Rows are points. Two turns around zero, p and q, are shown by what they do to some points. Where does a point land after both, in the order given? Backwards means that the second turn is done in reverse. Each puzzle has new turns, and all numbers are rounded.
In the rows, zero is written as 128.

Turn p:
[ 47 126 156] => [95 88 60]
[115 144 153] => [140 126  98]
[161 113 134] => [130 161 144]
[174 140  96] => [154 137 178]
[142 116 100] => [119 127 160]
Turn q:
[106 105 158] => [132 122  85]
[135 104 155] => [141 147  99]
[135 210  76] => [128  88 217]
[143 106 142] => [135 152 112]
[121 115 108] => [103 131 128]
Where do these land?
p, then q backwards: [111 100  58] => [102 165  65]
p, then q backwards: [162 128 174] => [169  97 154]
p, then q: [ 99 130 136] => [ 98 131 127]
q, then p: [140 155 144] => [137 160 135]

Turn p:
[ 78 100  93  73] => [147  54  93 152]
[ 82 139 113 159] => [170 108 157 108]
[133  90 180  89] => [130 150  56 137]
[153 181 121 138] => [ 89 134 162  98]
[150 155 138 163] => [118 160 160 108]
[150  93 103 144] => [132 138 144 175]
[150 137 147 129] => [111 151 124 120]
Turn q:
[ 86 159 142 137] => [129 179 123 148]
[182 108  87 142] => [159  69 113 105]
[ 73 120  82 125] => [108 153  64 118]
[126 114 163 132] => [111 124 150 153]
[172 139 166 104] => [133 116 189 115]
Where do these land?
q, then p: [ 99 146 103 154] => [104 116 169 134]
q, then p: [134 167 138 157] => [ 99 163 147 122]
q, then p: [ 85 162 155 178] => [118 157 194  99]
p, then q backwards: [173  78 127 108] => [ 74 113 147 166]
p, then q backwards: [163  96 106  70] => [ 89  69 136 160]
q, then p: [112 102  99 109] => [138  85 125 141]
q, then p: [131 146 169 121] => [132 156 120  93]

Turn p:
[118  86 149  97 155 111] => [118 125 138 167 100 170]
[166 159 137 185 119 141] => [157 128  87  76 156 123]
[ 67 174  88 120 153 134] => [ 77 173 144 146 167  91]
[158 160 129 143  99 105] => [123  99 124  78 138 121]
[ 93  96 166  92 127 152] => [120 141 118 173  71 125]
[122  80 114 111 117 125] => [149 125 165 151 104 137]
[164 149 129 181 113 116] => [151 122 111  69 152 135]
[137 121 113  95 141 140] => [128 109 135 163 136 122]
Turn q:
[139 157 139 116 114 171] => [ 89 108 149 132 133 158]
[ 90 128 113 112 168 101] => [177 134 112  98 152 136]
[139 131 172 109  95 137] => [ 89 121 146 152 158 112]
[143 110  85 161 127 168] => [136 118 146 135  63 145]
[ 76 139 114 138 138  74] => [177 159  84 133 154 139]
[126 153 147 136 151  95] => [121 159 103 105 149 127]
[151 114 162 102 104 101] => [105 119 122 140 156  80]
[152  99  43 153 136 150] => [162  97 121 123  41 137]
[136 121 178 126 119 153] => [ 96 138 169 136 146 117]
Where do these land?
p, then q: [141 111 126 122 140 115] => [122 131 153 128 117 128]
q, then p backwards: [121 104 142 119 120 108] => [128 136 105 126 125 155]
q, then p backwards: [124 152 137 147 174 147] => [113 122 135 168 124  88]
p, then q: [149 171 143 116 162 130] => [182 125 131 112 108 144]
q, then p: [152  95 154 154 128 130] => [ 92 126 127  91 110 133]
q, then p: [127 101 113 117 160 122] => [127  85 133 132 119 140]
q, then p: [115 139 157 139 165 114] => [ 91 111 109 145 147 117]
q, then p: [110 181  50 127  72 119] => [219 160 159 134 158  92]
p, then q: [114  98 131 111  31 166] => [ 90 123  78 183 146  58]

Turn p:
[156 200 166 128  74  83 107 178] => [120  94  75 127 136  75  99  41]
[130 144 162 133 109 163 101 131] => [124 140 121 130 143 158 131  79]
[147  94  86  81 118 139 145  93] => [144 147 108 162 120 150 101 189]
[157 179 179 111 142 120 167 122] => [116  91  64  88 110 142 141 112]
[ 96 180 104 116 167 117 145 103] => [160 122 113 123  77 112 180 139]
[107  96 141  92 150  81 155 146] => [143 135 115  78 146  91 119 172]
[160 129 105 124 119 174 139 153] => [128 125 140 136  98 163  83 118]
[ 88 102  92 129 151 103 104 101] => [156 145 159 149 141 102 163 167]
[108  95 125 164 169  88  71 116] => [148 107 182 138 182 102 171 141]
[148  93 103 147  88 173 170 124] => [ 76 153 143 150 103 161  86 150]
[111  96 144 183 121 166 103 142] => [ 97 148 188 127 153 151 133 100]
Turn q:
[ 50 100 130 107 115 141 128 103] => [128 160 172 131  68 157 100 117]
[171  84 149  73 193 106 200 194] => [ 84 158  17  75 151 137  91  88]
[145 103 104 123 119 127 105 121] => [135 123 124 165 136 140 134 107]
[108 192  95 141 128 116  83 139] => [129 114 194 129 183 129 126 152]
[113 149 124 182 101 156  89 136] => [147  87 184 134 127  93 142 122]
[115 153 139 173 117  96  86 108] => [139 141 173 155 142  83 142 156]
[159 124 130 123 101 106 182 138] => [171 139  77 104 133 131 133 134]
[141 137 113 155 142 139 145  98] => [132  99 115 144 119 122 117 162]
[150 110 167  75 135 165 135 116] => [ 88 131  96 114  94 160 167 113]
Where do these land?
q, then p: [133 141 129  69 117 119  97 203] => [162 134  93 106 103 177 187 161]
p, then q backwards: [133 110 107 121  96 126  77 141] => [118 108  89 147 127  90 101 136]
q, then p: [137  98  77 161 142  81 153  86] => [129  75 187 165 134 115 114  91]
q, then p: [101 121  96 106 119 119 154  97] => [130 126 140 147 124 159 107  81]
q, then p: [117 111  94 184 105 114 158 119] => [124  78 137 161 168 124  96 118]
q, then p: [105 131 162 113 152 150  87 169] => [133 168  94 106 141 119 179 141]
q, then p: [131 178 158 133 137 138 112 123] => [130 145 119  74 127 108 117 136]
q, then p: [169 149 170 158 176 199 194  71] => [127 201 169 135 128  64  39 153]
q, then p: [127 114 160 107 108 107 120 141] => [125 121  92 133  96 125 146 128]
